Every row gives one point. Two turns around zero, p and q, are shown by what they do to some points. Where does a point land after both, in the order given? Backwards means that the second turn is done in reverse. Each puzzle has new turns, and all numbers are rounded.

Turn p:
[-26  23] => [-33 -11]
[-25  15] => [-26 -14]
[-7 -6] => [ 2 -9]
[47 -1] => [25 40]
[ 12 -30] => [32 -5]
Turn q:
[  5 -51] => [-50 -13]
[ 0 19] => [19  3]
[-19  39] => [36 25]
[11  8] => [ 10 -10]
[  3 -16] => [-15  -5]
Where do these land?
q, then p: [16 38] => [29 30]
p, then q: [ 10 -24] => [  1 -26]
q, then p: [-27 -14] => [-30  -3]

Turn p:
[  7 -34 -61  22] => [-16  55  44  14]
[ -4  24  -4 -22] => [-22  -7 -20 -14]
[11 12 17 27] => [ 13 -25  21  -8]
[  8 -17   2  12] => [16  8 12  4]
[ 27 -11  42   5] => [ 47 -14  -3 -15]
[-21   0  -5 -47] => [-19  14 -46   6]
[-28  26  10   4] => [-19 -32  -8  13]
Turn q:
[ 20  34  11 -24] => [ -4 -13 -10  44]
[ 27  -7 -41  18] => [ -4 -30  41 -13]
[  2 -26   4  -1] => [ -7  -6 -11 -22]
[  1 -24 -19 -19] => [-32  -4   4 -16]
[ -3  23  35 -21] => [  4   9 -33  32]
[-19   6 -35  36] => [ 17  16  46 -15]
[-29  -6  45  10] => [ 25  29 -38 -10]
Where do these land?
p, then q: [-30 -75  29 -34] => [ 37 -46  69  14]
q, then p: [-21  17  17 -11] => [-21 -12  22 -10]
q, then p: [24 16 -2  1] => [21  6 16 10]
p, then q backwards: [ -3   7 -18 -14] => [-12 -11  -2 -18]
p, then q backwards: [35 13 -9 37] => [  2 -12 -41  31]
p, then q: [10  2 -3  8] => [ -2  -1 -12   5]
p, then q backwards: [-15  19 -15  14] => [ 11   0 -23 -19]
